Each row is a point. Examples show where two turns around zero, p and q, send a point. Write where each new point lands after one turn and then the other. Backwards means that the second turn is done in reverse. Each puzzle has new turns, and all numbers are rounded.

Turn p:
|  5 | 36 | -> | -1 | 36 |
|  60 | -34 | -> |  65 | -24 |
| -35 | -11 | -> | -33 | -16 |
| -30 |   9 | -> | -31 |   4 |
Turn q:
| -8 | -6 | -> | -10 |  -3 |
| -44 |  32 | -> | -29 |  46 |
|  68 | -12 | -> |  59 | -37 |
| -16 | -14 | -> | -20 |  -7 |
Where do these land?
p, then q: | -54 | -25 | -> | -58 | -12 |
q, then p backwards: |  6 | 19 | -> | 15 | 13 |
p, then q: | 48 |  7 | -> | 48 | -4 |

Turn p:
|  51 |  10 | -20 | -35 | -> | 53 | 17 | 33 | 12 |
| -22 | -17 |  -4 |  38 | -> | -17 | -20 | -39 |   0 |
| 15 |  8 | 58 | 24 | -> | -37 | -28 |  25 |  38 |
|  46 |   6 | -50 |  11 | -> |  59 |  11 | -19 |  28 |
| -38 | -60 |  37 | -37 | -> | -26 | -43 |  27 | -68 |
| -28 |  38 | -30 | -31 | -> |   0 |  60 |  -3 | -22 |
| -24 |  14 |  10 |  30 | -> | -33 |   3 | -23 |  12 |
Turn q:
|  -8 | -18 |  56 | -54 | -> | -37 |  16 |  21 | -66 |
| -24 | -99 |  22 |  12 | -> |  46 | -50 | -10 | -79 |
|  17 |  42 | -31 |  22 | -> |  4 | 12 | -2 | 58 |
| -21 |   6 |  -7 |  21 | -> |  -3 | -25 |  -9 |  15 |
|  28 |  13 | -46 |  22 | -> |  33 |  16 | -14 |  45 |
|  -3 |  40 | -19 | -29 | -> | -32 |  31 | -17 |  23 |
| 10 | 15 | 25 |  7 | -> | -10 |   0 |  30 |   5 |
Where do these land?
p, then q: |   4 |  24 |  29 | -30 | -> | -33 | -17 |  30 |  -7 |
p, then q: |  11 |  -5 |   7 | -33 | -> | -12 |  11 |  27 | -18 |
p, then q backwards: | -47 | -30 | -33 |  49 | -> | -60 | -25 | -42 | -26 |
p, then q: |   2 | -32 | -60 |  11 | -> |  37 |  53 | -20 |  12 |
q, then p: | 20 | 40 | 50 | 34 | -> | -59 | -42 |  13 |  12 |
q, then p: |  18 |  43 |  11 | -60 | -> | -51 |  57 |  -6 |   2 |
q, then p: |  -8 | -40 |  -4 |  29 | -> |  39 | -27 |  16 |  -5 |
